Each row of a before or after table is a point. The points were changed in one or more steps. Then noise was added and the rows were shuffled. The steps act on columns, c1 being the first. What was done? A step turns or swaps two columns, mirrors them in a line or flattens them onto one, adds a multiple of one to another, or multiplies or shifts one. Angles are multiples of 10 degrees, from the lower column toward the higher: turns from -170 to 170, lines from 10 to 170 but not 90. Use the fewest steps. Two steps may share a column if one is a turn and the other turns, adds or multiplies; they go together, in the order done. Otherwise the lowest column goes first.
In the rows, 128 means zero.

Before (10 x 3):
[[129 116 174]
 [120  85 149]
 [181  72  80]
 [135 139 110]
 [163 132 100]
 [100 136 166]
 [129 158 130]
 [ 97 108  85]
 [157  70 122]
 [110 118 186]]
After (10 x 3):
[[124  84 133]
 [139 147 128]
 [143 137 150]
 [122 111  64]
 [163 146 108]
 [146 147  40]
 [101  93 104]
 [106  75 147]
 [ 91 169 113]
 [106  97 164]]
Steps: turn c1 and c2 by -30 degrees; turn c2 and c3 by 70 degrees

Before (9 x 6):
[[166  94 126 166 167 158]
 [116 144 110  90  95 113]
 [136 160 157 127 146 158]
 [ 97  87  54  98 139 130]
 [146 156 153 180 187 128]
 [121 167 162 182 136 170]
 [118  91 119 111 112 110]
 [123 119 161 148 197 167]
 [ 85  88  98 106 110 106]]
After (9 x 6):
[[118  93 119 152 112 112]
 [172  92 126 210 168 158]
 [ 86  89  97 147 112 104]
 [126 119 162 186 193 166]
 [117 145 110 132  91 114]
 [100  83  57 140 135 131]
 [137 160 154 168 145 156]
 [123 169 164 224 138 169]
 [147 158 155 218 186 130]]
Steps: shift c4 by 40

Before (10 x 8):
[[113 117  84 146 112 128 113 113]
 [ 91 102  85 124 148 130 117 117]
 [177 167 177  88 158 124  86 140]
 [186 121 162  99 182 155 133 156]
 [139 100 181  98 123 161 148 135]
 [155 110 172 122 110 150  69 165]
 [167  86 112  95 138 134 166 116]
 [130 142 138 176 185  64  73 113]
 [135  88 170  80 170  94 108 154]
 [104 147 100 136  96 118 130 166]]
After (10 x 8):
[[ 95 148  80 115 114 133 112 114]
 [176 101 178 184 114 124  77 137]
 [128  98 137  89  93  45  59 117]
 [155 146 168 126 168 158  79 162]
 [106 105  97 127 154 110 139 169]
 [185 146 163 151  74 163 113 149]
 [162 177 121 145 103 138 155 118]
 [135 165 185 143 125 168 151 139]
 [113 133  82 109 143 125 121 110]
 [131 180 170 160  95  90  93 151]]
Steps: turn c2 and c4 by 160 degrees; mirror c5 and c7 in the line at 100 degrees; multiply c6 by 1.3

Before (14 x 11):
[[ 90 107 130  95  94 144  98 202  98  94 106]
 [122 137 135 166 142 162 191 137 113  93 187]
 [167 144  72 124  80 125 133 111 117 106 133]
 [123 145 181 163 175 181 140  93  95 144 160]
 [159 139 128 100  61 106 150 108 132  96 103]
 [ 96 118 132 142 106 119 104 183 121 146  95]
 [ 82 102 155 116 119 156  99 134 125 157 117]
 [171 130 141 142 148 151 147 142 139  96 203]
 [154 175 149 136 145 143 164 190 109 100 188]
 [ 97 103 169 164 120 147  88 171 117 108 103]
 [107 108 153 138 115 160  89 177  81 122 103]
 [102 126 184 169  99 181 111 129 103 156 164]
 [130 190 142 154 148 174 146 129 140  86 190]
 [118 136 118 116  98  82 113 154  99  82 150]]
After (14 x 11):
[[ 90 142 138 154 113  96  82  98 180 144 101]
 [101 139 160 176 114 110  90  87 156 158 103]
 [ 71 128 119 144  94 109  94  76 157 168 106]
 [125  51 145 122 148  88 147 112 120 133 192]
 [137 145 174 214  97  74 111  94 171 106 166]
 [109 100 110 158  99 174 117 100 154 163 149]
 [ 60  76 139 110 144 116 165 113 155 125 188]
 [131 105  70 192  81 132 139 170 119 142 132]
 [119  99 129 142 143 100 192 103 143 154 186]
 [ 89 144 127 174 105 138 102  88 134 119  93]
 [166 124 165  92 172  82 143 126 177 107 165]
 [138  99 130 200  60 150 148 172 119 149 103]
 [140 164 152 128 121  99 101  87 142 120 119]
 [102 109 141 112 148 108 145 149 118 158 201]]
Steps: turn c1 and c8 by 110 degrees; add -0.3 times c11 to c8; turn c2 and c10 by -150 degrees; mirror c3 and c9 in the line at 10 degrees; add -1.5 times c5 to c4; multiply c6 by -1

Before (11 x 12):
[[164 148 168 143 142 149 113 108 107 174 105 141]
 [102 124 126 133 135  99 147 148  94 183 139 141]
 [137 178 136 149  98 130 136  86 132 136 117 139]
 [107 160 100 138 104  73 147 149 156 129 103 111]
 [153 142  99 137 139  92 105 137 147 107 136 136]
 [166 129 100 104 112 105 163 159 117 135 162  88]
 [121 151 137 110 114 130 133 148 148 137 170 103]
 [ 96 146 100 101 120 130 102  93 123 140 103 120]
 [131 155 110  97 126 103 157  98 153 108 116 132]
 [103 108 114 111 126  85 107  93 136 116 112 124]
 [145 134 139 148 172 131 121 108  84 108 135 103]]
After (11 x 12):
[[139 136 161 210 149 132 166  94 128 111 148 133]
 [ 99 111  91 176 148 110 115  70 127 120 133 110]
 [107 164  48 198 103 106 110 161 131 136 144 105]
 [168 130  39 164  88 117 126 179 127 129 171 164]
 [128 151 157 171 121 126 118 160 126 140 153 169]
 [139 178 148 212 109 129 103  56 126 136 116 119]
 [171 149 248 204 146 137 135  97 123 170 117 104]
 [115 124 124 190 110 121 140 163 127 183 114 138]
 [126 156  76 157 102 116 136  82 129 109 125 116]
 [ 98 144  43 158 150 126 110  74 123 141 137 103]
 [149 142  43 197 151 113 129 142 129 100 119 134]]
Steps: turn c1 and c10 by -10 degrees; multiply c3 by 3; shift c4 by 60; turn c5 and c7 by 70 degrees; multiply c6 by 0.4; multiply c8 by 1.6; multiply c9 by 0; turn c11 and c12 by 90 degrees

Before (11 x 14):
[[129 177 153 164 163 149 103 123 159 134 105 110 113 118]
 [125  90 201 157 126  97 140 115 130 148 132  88 146 163]
 [123 212 117 148 118 138 138 135 143 120 163 125 110 121]
 [ 95 140 135 129 153  67 116  71 119 124 114 164 121 136]
 [121 143  68  88  84 169  98 144 162 141 140 119  78 112]
 [ 86 157  98 104 121 155 118 101 164 162 179  92  86 160]
 [101 131 120 168 165 128 130 138 149 111  93  48 136 136]
 [127 128 153  85 132 119  92 131 148 132 146 135 196 154]
 [139 136 145 154  96 166 113 152 225 128 127 136 171 132]
 [113 108  84  47 174  90 216 116 129 172  92 152  99 145]
 [163 181 133 154 165 130 121 118 180  51 104 112 109  92]]
After (11 x 14):
[[146  66  98 154 155 128 122 202 188 150 110 104 102 137]
 [105 151 120 155 154 129 115 121 225 147 177 116 130 109]
 [ 94  95 139 174 110 123 135 139 141 138 134  47  93 113]
 [119  68 100 162 152 124  98 123 159 121 114  95 100 105]
 [120  98 131 149 208 129 143 136 138 139 109 135 160 133]
 [111 159 156  84 162 129 100 110 157 140  77 100 141 194]
 [100 100 132 130 124 129 116 151 103  73 121 147 115 115]
 [ 73 118 171 106 161 130 118 105 144  88  86  85 178 141]
 [121 126 135  81 128 124  91 122 141 127 194 105 143 103]
 [123 145 103 164  96 128 138 117 130 105 150  92 132  45]
 [112  99 172  43  87 129 219  93 127  99  97 216  93 174]]
Steps: turn c1 and c9 by 20 degrees; turn c2 and c5 by 120 degrees; turn c3 and c14 by -130 degrees; add -0.3 times c4 to c14; multiply c6 by 0; add 0.7 times c7 to c12; turn c8 and c10 by 110 degrees; swap c11 and c13
